Each row is a point. The last column is the point's height on a tilted bowl or saddle (a function of degree 2), plus a little noise. Count its main directions that bend up, bend down and stay straight.
In the rows, 128 means zero.

Points, 10 rows:
[[111  70 187]
 [127 140 143]
 [ 87 143 156]
 [182 112 147]
 [190 119 154]
 [173 100 143]
 [166  97 142]
 [ 87  86 199]
 [144 115 144]
 [157 116 142]]
Directions: 1 up, 0 down, 1 straight

Points:
[[ 86 113 104  89]
 [145 117 134 152]
 [102 138 136 123]
 [111 141 165 129]
 [ 98 110 149 119]
 [ 78 120  96  72]
 [126 125 160 143]
 [125 130 116 138]
 [198 192  78  89]
 [ 78 137 165  92]
 [164 181 211  90]
 [117 183  54  50]
 [132 112 134 146]
 [124 118 139 144]
 [128 103  75 105]]
Directions: 0 up, 3 down, 0 straight

Points, 17 rows:
[[136  84 163 135]
 [131  77 138 122]
 [113 171  96 146]
 [ 41 170 122 200]
 [118 146  96 137]
 [ 97 176 130 160]
 [ 95 125 114 143]
 [140  89 149 127]
 [170 125 162 150]
 [168 105  86 125]
 [140 144 103 135]
 [101 150 203 208]
 [139 194 187 195]
 [118 121 107 131]
 [116  87 172 150]
 [117 111 114 129]
 [111 185 110 151]]
Directions: 2 up, 0 down, 1 straight

Points (22 x 5):
[[164 124 151 123 114]
 [148 171  82 119  65]
 [152 214  90 119  76]
 [114 155 126 158 139]
 [ 86 138 167  92 126]
 [157 116 124 115 109]
 [140 139 128 160 160]
 [113  86 182 154 109]
 [115 123 156 125 122]
 [114 100  88 129 156]
 [117 113 126 111 119]
 [189  39 106 114 174]
 [103 114 140 111 118]
 [ 87 181 146 141 127]
 [140 192 110  71  56]
 [174 116 129 145 140]
 [180 144 168 138 147]
 [144 208 121  94 106]
 [ 51 190 136  95  77]
 [ 87 151 106 193 135]
 [108 159  68 130  62]
 [105 123 151 138 123]]
Directions: 2 up, 2 down, 0 straight

Points:
[[116 130 154 152 135]
 [141 141 135 166 127]
 [ 98 157 114 120 120]
 [146 134 129  90 147]
 [163 107 112  84 135]
 [171 112  94 136 120]
 [122 125 131  80 128]
 [124  99 151 144 140]
 [163 149  97 122 156]
 [ 99 106 161 153 152]
 [114 110 155 133 135]
 [ 88 159 210  98  51]
 [178  75 132  85  85]
 [175 110 114 126 126]
 [169 175  98 149 141]
 [144  97 139 127 126]
 [105  90  79 120 102]
 [141  89  91 155 108]
 [163 108 127  81 131]
 [110 126  84 162 111]
 [222  90 145 203  50]
 [115  86 145 106 116]
 [132 105 143 107 124]
 [123 202 131 212  43]
 [196 101 176 119  91]
 [130 157 142 193 111]
 [107 216 109 163  65]]
Directions: 1 up, 3 down, 0 straight

Points (47 x 7):
[[100  75  78 118  91 139 130]
 [ 86 146 149 145 181 139 127]
 [138 125 104 125  64 129 148]
 [133 177  64 199  87 149 191]
 [ 85  86  79 121 128 147 119]
 [107 150  44 121 131 230 193]
 [104  66 179 106 191 129 140]
 [ 96 142 153 142 164 100 152]
 [212 105 101 129 128 120 104]
 [ 93 129 117 114 135 106 151]
 [165  87 183 129  58 101 111]
 [161  97 131 146  99 118 129]
 [ 81 131  64 153 126 155 133]
 [ 98 111  93 210 138 154  86]
 [127 122  95 138  96 123 146]
 [113 152 108 139  79  67 146]
 [161  88 172 142 109  59 137]
 [194 117 123 156 138 123 124]
 [156  84 191 166 118 160 121]
 [155 110 103 144  92 113 128]
 [122 192 100 118 169 131 178]
 [116 179 140 136  84 102 179]
 [136 135  95 134 102 107 146]
 [138 141 152 129  64  83 134]
 [135 123 187 146  61 110 128]
 [106  87  94 117 190 214  55]
 [165  62 140 160 135  96 122]
 [140 136 160  84 153 133 165]
 [134  97 199  76 116 126 164]
 [ 98 171 167 133 137  98 178]
 [117 119 127 144 106 101 147]
 [116 199 137  80 108 125 223]
 [130 139 126 118 106 161 174]
 [103 120 157  91 145 111 164]
 [120 142 135 102 215 134 111]
 [122  87 120 106 145 138 129]
 [119 111 134 118  95 135 153]
 [165 116  95  83  85 144 150]
 [108 118 126 109 112 129 157]
 [ 75 151 132  70  99 206 210]
 [151  95 167 145 170 122 128]
 [ 85  77 127  34 159 149 142]
 [122 122 162  54  88 128 166]
 [132 151 139 116 187 109 137]
 [140 115 112 152 109 121 137]
 [114 121 145 129  97 164 157]
 [197 114 106  69 150 146 126]]
Directions: 1 up, 2 down, 3 straight
